Rows are points. Examples show where two turns around zero, p and q, send a point. Where does a point land after both, in the order given? Backwards means that the second turn is done in reverse. Each puzzle has new turns, and all numbers are rounded.

Turn p:
[16 36 44] => [-47 -16  32]
[-13 -17 -19] => [ 20   4 -20]
[ -5  -4 -31] => [ 16  23 -15]
[ 24 -10  13] => [ 8 -9 26]
[-22  -5  -7] => [  3  -2 -23]
Turn q:
[-36 -25   0] => [-29 -32  -4]
[ 37 -13  32] => [25  3 44]
[-11  35 -20] => [ -9  26 -31]
[ 12  -1 -11] => [15  0 -6]
[-21  18 -10] => [-19  10 -20]
[ 18 -14   9] => [16 -7 17]
Where do these land?
q, then p: [  8 -15 -28] => [28 13 11]
p, then q: [ 5 43 -6] => [-38  18 -12]
p, then q backwards: [-17   9  25] => [-28 -14  -3]
q, then p backwards: [ 23 -40  -7] => [  8 -42  19]
p, then q: [-19   2  15] => [ -4 -21 -11]

Turn p:
[-10 -37  -9  16] => [ 16 -22   8  32]
[  8 -18 -19 -11] => [ 22 -10  16  -4]
[15 17 -8  9] => [ 10  13 -17 -10]
[-11  36 -10 -14] => [-14  -5 -16 -35]
[-31  17  -5 -20] => [-24 -23  -1 -23]
[ 28 -15  51  19] => [-10  47  10  39]
Turn q:
[-20  -6   3 -13] => [ 8 -8 21  5]
[ -3 -15  16 -19] => [ 25 -14   5   5]
[ -4  10 -10 -19] => [ -3 -13  11 -17]
[ -8 -11 -27  -6] => [-20 -21   8   7]
[ -6  22 -10  20] => [-21  22   4  -8]
[ -8 -37  30 -10] => [ 37 -11   3  30]
[50 36 -1 47] => [-24  45 -54 -23]
Where do these land?
p, then q: [-12   2  34   5] => [-9 22 26  9]
q, then p: [53 41 -4 11] => [ 10 -32   9 -59]
p, then q: [-33  -7 -12 -15] => [ 17 -17   6  30]
p, then q: [-23 -25 -18   7] => [  4  -5 -19  34]
p, then q backwards: [ 1 -1 18 16] => [-1 -9 -2 22]
q, then p: [ 14 -10 -17 -23] => [ 13 -16  23  12]

Turn p:
[-13   1   9  -8 -18  22] => [-31   5  -5  -9  -4  -3]
[ 28 -15  -8  27  30  -7] => [ 34 -15  -1   5  30  22]
[-10 -29 -12   1 -31 -26] => [-14 -17   3  45 -10  -9]
[ -4  -7   9 -35  37  18] => [  7   6  -8 -30  25 -37]
[-26  13 -16  26 -22   9] => [-22  28   0  19  -9  24]
[ 12  21 -12  26  -6 -37] => [ 30   1  14  21 -25  26]
[-6 -5 45 -8 38  3] => [  5  -4  34 -35  27 -19]
[ 20  20 -15 -28 -29  18] => [-10  -5 -38 -15 -34  -2]
Turn q:
[ 15 -10 -15  -5 -37 -11] => [  4 -14  10 -37 -15 -12]
[-26  14   9  30  12  -2] => [-17  16 -25  24  -1 -16]
[ 32 -29  16 -12  -3  15] => [  6 -42  13  -2   3  22]
[-19  45   8  12  21 -15] => [  0  40  -2  35 -11 -17]
[  6  13 -30 -24 -40  27] => [-12  14  16 -48 -22  25]
[ 23 -41  -3   0  29   0] => [ 30 -34 -14   5  24  14]
[-32   8  14  -2  18 -14] => [-10  20   1  22  23 -17]
Where do these land?
p, then q: [  2   8 -17 -35 -11  13] => [ 13  19   2 -32  -3 -19]
q, then p: [ 19 -33 -14  15 -11  -8] => [  7 -24 -23  18   8 -23]
p, then q: [ 24  12  -3  31  19 -24] => [  3 -31   3  10 -21  33]
q, then p: [-46  -9  -2  -6  29  36] => [ 11  56 -10 -15  27   6]
p, then q: [  0   2  -4  -4 -23  30] => [-12  25  -8 -21  14   2]
p, then q backwards: [-11  47  31  23  18 -33] => [ 30  36 -13 -51 -13  -7]
q, then p: [ 13 -27 -19 -16 -29 -23] => [ 10 -31  -2  -7  -4 -42]
p, then q: [-1 -1 27 -9  8  9] => [ 1  0 21  6 22 -3]

Turn p:
[-18 -63  58  13   3 -13] => [ -7 -13  54 -62  25  21]
[  1  15 -24 -12 -15 -21] => [-22 -11 -21  15  -7 -17]
[21  8  9 10 12 -3] => [ 23  -6   4   4   9 -13]
[-21  21 -37  -6 -36  24] => [-30  18 -13  38 -34  15]
[ 19  18  21 -28  -8  -6] => [ -1  18   3  -6  -1 -40]
[ 20  28 -14  -3   2  -6] => [  9  -2 -17  23  -2 -23]
[ 16 -13 -21  -9  21  10] => [ 22  -7 -22 -11 -17   5]
[-52 -10  21  15  16   6] => [-13  17  10 -12  35  43]
[ 14  -6 -13  20   5   9] => [ 20 -15   2  10  -9  10]
Turn q:
[ -5 -18 -15 -16 -25  11] => [-21 -20 -12 -21  -4 -12]
[ -1 -47  10 -12  -7  49] => [ 19 -59 -20 -24  -8  -5]
[-23  28  19 -24  -4 -14] => [-12   4  27  12  35 -14]
[-16 -45 -12   9   0   8] => [  7 -17 -46  -8  -3 -10]
[ 29  29  15   5  14 -33] => [ 11  37  34  19 -14  -3]
[  7   9 -27   8  24  -5] => [  7  29  -8 -14  -1  19]
[ 19  21 -12  41  19  -2] => [ 10  28  -2  15 -19  39]
[-11  24  22 -11 -22 -14] => [-21  -3  26  22  14 -13]
Where do these land?
p, then q: [  0 -29  40  26  -3   2] => [ 36 -26  27   6   6 -18]
q, then p: [-18   9 -12 -21 -49  -3] => [-34   6  -9 -21  27  30]
q, then p: [-27  -3  14  34  19 -16] => [ 31 -21  -7  32   2  14]
q, then p backwards: [ -5 -12 -20 -32  -4   8] => [  0 -19  14 -22   9 -23]
q, then p: [ 41 -28 -18  -6 -27  12] => [-49   0  10 -11 -30 -12]
q, then p: [ -7   9   5   4  20 -19] => [ 18   0  -4  18  14 -10]
q, then p: [ 19  35 -29   1  27  35] => [ 20  57   4  -8 -25  -7]
q, then p: [ -3  19  20  -5  17 -19] => [ 21   0   9   9  26 -13]

Turn p:
[-18 -34 -35  11 -11  -3 -43 -22] => [-21 -26  -2   6 -10  -8 -35 -52]
[-12  15   0  -6 -15 -20  25   8] => [ 26   6  -2 -21   6 -11  20  -2]
[ 45  25  36 -14  11 -13  22 -22] => [ 36  11  20   4  11  12 -15  56]
[ -2 -35   5  34  28 -11  17  33] => [-13   2 -20  14 -50 -30  18  14]
[ 23  34  -7  -7  11  20 -31  -4] => [-25  15   0   4  39  11 -25  14]
[-14 -22  27 -16  -3  26 -11   5] => [-17 -28   6  11  -6  29  20   1]
[-15  23  -7   1 -22  28 -23  22] => [-35   5  -9 -25  23  16  12 -14]
[-24  29  17  17  -5  17  19 -11] => [ -6  20  38 -18   5   0  25   1]
[-25 -22 -11  -3  31 -12 -24 -25] => [ -9 -26  15  35   2 -27 -12 -22]
[ -3  -8   7   0 -28 -34  28  15] => [ 36  -8 -14 -29 -19  -9  15   2]
[ 45  -6 -33 -17   3   0  22   2] => [ 29  30 -33  19  -1  15 -22   2]
Turn q:
[-24 -11 -18  31  22 -12 -11  14] => [ 31  -5  -7  22 -13   0  21  29]
[-11   5 -17 -47  -1  -7  26  15] => [ -3 -17 -24 -14  43  16  11 -17]
[ 16 -36 -21   9  -1  -8  23  14] => [ 36 -10 -22 -25  -1 -17  -9   4]
[ -1   9  14 -11  26 -11 -10 -31] => [  0   2  16  34   8  14 -20 -14]
[-11 -22  20 -28 -38  24  65  -4] => [ -5 -22  -9 -47   2 -16  19 -68]
[  4  -3  21 -15  20   6 -15   8] => [-15 -19  11  17  11 -12 -11   5]
[ -1  -1   7   2 -22 -12 -18  -3] => [-13  23 -10   7  -5 -12   1   0]
[ 36  31  11  40  -1 -11 -10  12] => [  3  35  40 -13  -2 -11  -8  35]
[ -9  28 -19  18  -6  31 -51 -25] => [-35  15   3  19 -43  38  -4  27]
Where do these land?
p, then q backwards: [ 38   2   6  22   8 -18  -6  17] => [ 28 -17 -18  11 -10   1 -31  12]
q, then p: [21 -5 -7 12 28  7 21 -1] => [ -5 -19 -13   9  -5  23 -15  23]
p, then q: [  0  25  -3   0 -46   6  18 -30] => [-39 -14  23   1  15   9 -34 -17]
q, then p: [-37   1   9  15  15   2 -17  25] => [ 10  16  -9 -13 -40 -12  21   6]
p, then q: [-26  -9  -7 -22 -28 -20  22 -32] => [  1   4  14  -9  -5 -11 -54 -26]
q, then p: [ 37   2  12  13  22   1 -16 -21] => [-31 -28   1 -21   8   2 -12  20]
q, then p backwards: [-34 -29 -18  -1   5  17 -31  37] => [  2 -28  27 -14  25 -17  -7  48]
q, then p: [-33  25 -23 -44 -26  -9  12 -17] => [ -4  42  32  34  13   6  10 -33]
q, then p backwards: [ 34 -11  33   6  22  13  -3  22] => [ -6  11  21  19  15 -33 -24 -26]

Turn p:
[ 24  -3   6  21 -26  39 -11   4 -15] => [ 18 -29 -16  30   0  -6   6  29  20]
[ 20 -17  26   8  -3 -42 -12 -10  -6] => [  5   7   6 -15  18 -16 -31  28 -28]
[-28  12 -26   9  37   2  14   9  27] => [-23   2 -15 -30   2  20  17 -41  11]
[ 10  22  -1   4 -39  37  -8  18   5] => [ 19 -10   3  20 -11  -2  13  18  49]
[-35 -10 -24 -14  30  -2  55  11  22] => [ -2   8  10 -27   5  21  44 -55 -17]
[ 14  -9   9  17   4 -20   5  12  -4] => [  1   2  -4 -15  21  -2   2  20 -12]
[  9 -35  25  -7  -1 -55 -13 -18  31] => [ 17  14  11 -41  11 -37 -40   0 -33]
[-20  -5 -17   0 -19  16 -19  -2 -16] => [-16 -21   8  13 -29  -9   7   5   8]
[  4  -9  41   1 -21 -35 -17  17  -3] => [ 18  15  15 -25  -6  -8 -20  45 -12]
[ 10  30 -27  -7 -20  18  -6 -19 -21] => [-20  -6  15  45   1  -1  -3  -2  26]
[-10  -6 -24 -36  51  -5   9   2   8] => [-21  35 -18  -3  -6   1  15 -45 -23]
[  0  29  14   5   7  46   3 -24 -27] => [  4 -17 -13  46  -8  40 -11  -2  11]
Turn q:
[ 28  28  10  13   6 -20   5  20  -1] => [ 33 -28  23   2   9  -7  -2 -11  -6]
[ -9  14  -9  -8 -35  -6  14  -1  26] => [  5   7  20 -27 -19  -2   3  17  26]
[-31   0  37 -26 -11  24 -15  10  15] => [-43  -8  -8 -29 -13 -32  12  -9   0]
[ 10  -5   0 -19  20 -17 -32   0   3] => [  9 -23 -37  -3  14  -1   4  -2   4]
[ 12 -35   1  31   1  -4  11 -31   0] => [  1   6  -7  31 -31  29 -17   8 -15]
[  7 -10 -16   8   1  14 -29   7 -37] => [  5  17 -17   0  24  15  18  -4 -34]
[-52  24  -4  22   5  19   9 -12   1] => [-22  37  16  -8  -5   2  -9 -42  19]
[-17   2  36 -49 -22   6  17 -29  10] => [-31  -5  -3   5 -35 -35  33  15  31]
[ 47 -19 -44  -3  22  28 -17  11 -10] => [ -2 -11  -9  11  52  43   3  29 -22]
[  6   0 -11  32  14 -45  38  26  -6] => [ 48   7  21  20   4 -13 -47   0  -3]
Where do these land?
q, then p: [ -7 -17 -23 -10   8  27 -21 -21  25] => [ -6  -9  -8  -2 -33   5  24 -31  19]
q, then p backwards: [ 33  -2  14  -3  -5  17 -13 -13 -27] => [ -3 -21  -9   1   6  16  27   8 -33]
q, then p: [-12   9  16 -22   9   4  33 -13 -29] => [ -5 -10  16 -36  29  22 -13   4   3]
q, then p: [ 40  16 -13  18   9 -78  44  37  40] => [ 35  24 -56 -12  15 -68 -30  51  -2]
q, then p: [-27  -5  -8 -14  16  15 -23  31  -3] => [-36  24  -1   0 -14   6  -6 -25 -14]
p, then q backwards: [  0  -5  32   4   6  24  10 -12  32] => [  6  11 -11  21   8 -40 -22   0   5]
q, then p backwards: [-19   7  -7  20  13  13 -23 -16  -7] => [-10  14  -8  -9  35   5  14  -6  10]
q, then p: [  3 -14  -6  11 -17  20  14  10 -21] => [-5  8  3  8 -5 32  4 24  2]
p, then q backwards: [ -7  24   2 -12 -20  27  -4  -3  -6] => [  7   8  -1   4   3 -11  24 -33   8]
q, then p: [ -3 -12  -6   8 -20 -69 -18   0  -4] => [ -5  19   4  30  34 -50   5  14  24]

Turn p:
[ -9   0 -38 -32 -22  27 -10  21 -24] => [-20  12   7 -39  12  26  33  28 -10]
[-26  11 -26   8  15  26 -14   7 -16] => [-30   1  -8 -10  32  28  -6   2  -4]
[ -8 -19  26 -14   3   7 -10  43  19] => [ -3   7   4  31   8 -18  21  20 -37]
[ 28   2  28   0   6  -3  -1 -33   1] => [ 27 -15   2  -8 -17 -14 -15 -30  -8]
[-16   3  49  -6  10 -16  26  47  -6] => [-12  32   2  41  10 -42  30 -17  -9]
[ 21  -4   3  51  -8 -27 -14 -40  -4] => [ 17 -31 -22 -11  -9 -24 -45  -5  33]
[-10   9 -44 -22  21  -2  -9  28 -12] => [-7  9 23 -4 40 30 20 18 11]
[ 19 -21 -19  20  -4   5  16 -43   5] => [ -2 -38   2 -12 -34  12 -19  -6  20]
[ 25  19  34  21 -13 -12  19 -16  33] => [ 35  -2 -30  25 -34 -14  -7 -21   7]
[-24   0 -12 -26  -9  -4  -2 -14   5] => [ -4  25  19 -10 -11  16 -11  12  -3]
Turn q:
[ -3   9   3 -16 -30  12   4 -12 -14] => [ 13 -13  -5  -5 -15  -6 -28   1  19]
[  4  -9  10  21 -37 -24   9  72  -9] => [  5  38  26  45 -15  18  13 -36  42]
[  6 -11  -6  27  31 -10  10  25 -35] => [  9   7  16  26   9 -10  47  19   9]
[-23   6   1   6 -15  -7 -29 -55  29] => [ -8 -18   6 -17  -5 -17 -41 -15 -51]
[ 34  -9 -38   8 -10  -6  30 -10  17] => [-53   8 -17  16 -11  -9  -6  20  10]
[  3  45  12 -13   7   0 -13 -15   9] => [ 14 -21 -32  -3  23  -2 -14 -18 -12]
[-35  -2   3  -2  37 -19  23 -33  -1] => [ -3   1  14 -32  34 -43   8  10 -15]
[ 26 -41   8 -12 -11   1  -5  -1   4] => [-15   6  20   1  -5  34 -16  25   5]
[  0  -5 -21 -22  39  19 -30  17  -4] => [ 23  17 -26 -15  -4  21  28  23 -23]
[-12  16  28   1 -13  33   0  13   4] => [ 15 -23  -1 -17 -12  15   5 -30  17]
Where do these land?
p, then q: [ -3 -21  -7 -20  36   6 -25  19  37] => [ 18 -25  29  18   0  18  44   7  11]
p, then q: [-12  19   9  36  -2 -16   0 -17 -43] => [ -5  24 -19 -18  16 -12 -21  -1 -47]
p, then q backwards: [ 14  29  12  26  -8  12  18 -21   5] => [ -1  37  -6  -9 -21  20  -6  18  13]
q, then p: [-33  32  35   0 -17  41   7  -5 -16] => [ 32 -28  36 -10 -45  -6  -5  15 -11]
q, then p: [ -4  -9  14  15   3   3   0 -47 -31] => [  0 -12  20  13   9 -50   9  15  -9]
q, then p: [-39 -36   0 -17  31 -18  14   6  12] => [ 21  44  15   6  12   1  20 -39  -8]
q, then p backwards: [ 54  19  -3 -24 -17 -29 -23   4  20] => [-39  30  -7  35  22  15 -14   0  36]
q, then p: [  2 -18  -9  -1 -24  -2 -15  17  26] => [ -6  17 -29 -24  -4  10 -11  -4 -13]
q, then p: [ 25 -22  -3   3 -10  14  17  37  -9] => [ -8   7 -34  27 -25  19   8   5 -12]
p, then q: [ -3   8 -47 -17   9 -10   7   7  -1] => [-11 -14  -9 -30   3  25  20 -19  12]

Turn p:
[ 26  24  22  -8 -12  34 -21   2   3 -15 -23] => [ 21  -7  27  11  20 -20  -6  -9  29 -24  25]
[-20  31  25  12   5 -47  -8  39   7  13 -19] => [  5 -43 -26 -26  -9 -30  10  41   7  18  14]
[ -5  -6 -16 -24 -12 -39  34   2 -33 -35  19] => [ -1 -13   9  34 -34  18 -26  31 -24  11 -35]
[-16   6   3 -17  11  -5 -29  -2  -5  -5 -14] => [ -3 -19   5   3 -14  -6   1 -11  -7   7  31]
[-20 -17   3  35  -9  10 -10  18 -26 -12 -16] => [ -7 -18  14  -5  -9 -26  17 -24  14  18 -28]
[-19  -4   1 -18  -5  42  10  -1  10  -1   4] => [ 24  20  18   1 -10  12  26 -15  -3 -15   4]
[  4 -16  -4  27  27  48  18 -33  -6  16  -2] => [ -4  18 -18  -3  15  22  14 -54  13 -27 -20]
[ 15  11  14  32 -22  -9 -16 -29  -8  23  51] => [-22  15  -2 -12  23  39 -14  10  46  33  -3]
[ -8 -17   6  -6 -18 -40   9  -2   4   8 -35] => [ 13   4 -30  10 -15 -34 -16   8 -13  26  -1]
[ 10  -5 -33  20  12   9 -12   9 -19  67   4] => [  1  -5 -13 -54  38  18 -10 -32 -20  21 -11]
[ 20  11 -49 -21  -4  14   8 -28  34   1  15] => [  0  32   4  25  40  31   4   6 -35 -12  15]
[ 27   5  22 -41  -8  -1  -2  22  36 -40  -6] => [  8  15  28  19 -10 -30 -11  40  -2 -38  28]
[-13 -23   7   8  36 -16  18   3   3 -18  21] => [-35   2 -15  -3 -33   8   9   8  -6 -18 -18]
Turn q:
[ -6 -20  18  26 -24 -28  -6  15 -15  -3  -7] => [-33   8   9  -2  -5  11   5 -31   1  32  -1]
[ 20  -7   0  36 -17 -12  32 -12   4  15  15] => [  4  -7  18 -36  -1  -3   6 -17  29  16 -26]
[ -8  -8  25  12 -12   5  36 -53  13  27   2] => [ 14  16  57 -29  10 -13   0 -11   4 -19 -28]
[-27   5 -16   1  40  15  23   6  -6  13 -17] => [  5 -35  25  11   2  12  -6  14  10 -28  26]
[ -8  24   0  20 -30  22 -12  29  -1  18  27] => [  9 -29 -16   0  17 -30 -24 -25 -11  28  -4]
[-16   2 -26  -7 -12  -8   6  -2  -2  15 -25] => [ 22   0  10  16  -3   9  11 -23   9  -6  19]
[-13  -1  -8 -32  22  38  20 -42 -40 -18  12] => [ 11  22  29  28  12 -25 -18  55  25 -19   9]
[ 16  -1   9 -28   2 -15 -31   8  42 -60  12] => [ -9  24 -54  17  -2  30   9  25 -31  -2 -39]
[ 11 -32   7 -32  14   4   9  18 -19  -7 -11] => [-27  23 -14   2   6  12 -12  10  20 -21  26]
[  7 -11  -9  -1   1   1 -55  35   0  -4  36] => [-30 -15 -55  19 -14 -30   0  -6 -12  10  -5]
[  4  48   7 -18  12 -47   6 -20  28   2 -35] => [ 34   7   9 -18  11  36  54   9 -36  -5  10]
[ 21   2  -9  23   5  24 -27  20  -4   1  -9] => [  0 -16 -21  -8 -33  -8 -23   1  -7  14  13]
Where do these land?
p, then q backwards: [-27  18 -24  10  10  -1  -5 -17 -67  36  12] => [ -4  18  -6  54 -22 -18  20  47  33 -11 -16]
p, then q backwards: [-28   6 -26 -20 -48 -13  20 -14  18 -16  19] => [-14  29  -7  -7  -9 -17 -17 -30 -14 -52 -17]
p, then q: [-25   1  -3  17  17  23   5  36  16 -15   6] => [-5 19 16 -2 34 36 -7  4 20 -3  0]
p, then q: [ 32  -5  -9 -48 -12   4   1  20  -2   0  17] => [-24  13 -24  -5   6 -16 -14  20 -32  27  17]
q, then p: [ 14 -18 -25   9 -15  26   2 -11 -19 -12 -13] => [ -1  15   7  -5  32 -12   4  20  15  18  23]
q, then p backwards: [28 -9 73 13 11 17  3 -8 -4  2 -4] => [ 30 -38 -13  -8  12 -19 -20  39   8  24  35]
p, then q: [ 35  -2   2  -7 -30 -34 -23  11  -8  -6 -16] => [-36 -14 -18  -3 -13 -14  31 -18 -28   2  11]
q, then p backwards: [  2 -13  19   0  24  15 -16 -14   2 -15  14] => [ 13 -16  -1  -2   9 -24  12  19   9 -20  11]
p, then q: [ -2 -12  -1   6  -1  13 -13 -10  21  21  13] => [ 21  -9   4   2  23 -11   6  18  -6 -10   1]
p, then q: [-23  72 -20  -4  16  -8  21 -11  14   4   7] => [-15 -28 -15  -8 -10   4 -46  14  58 -14  -2]
p, then q backwards: [ 21 -17  -2  14  10 -32  10 -20  16  12  17] => [ 20 -19  23 -18  -2   6  -9  22  -2 -30  13]
p, then q: [-25 -20  16  11  17 -10  -5  39  14 -11 -70] => [-13  30   5   5  10  23  63 -21  43  19  -9]
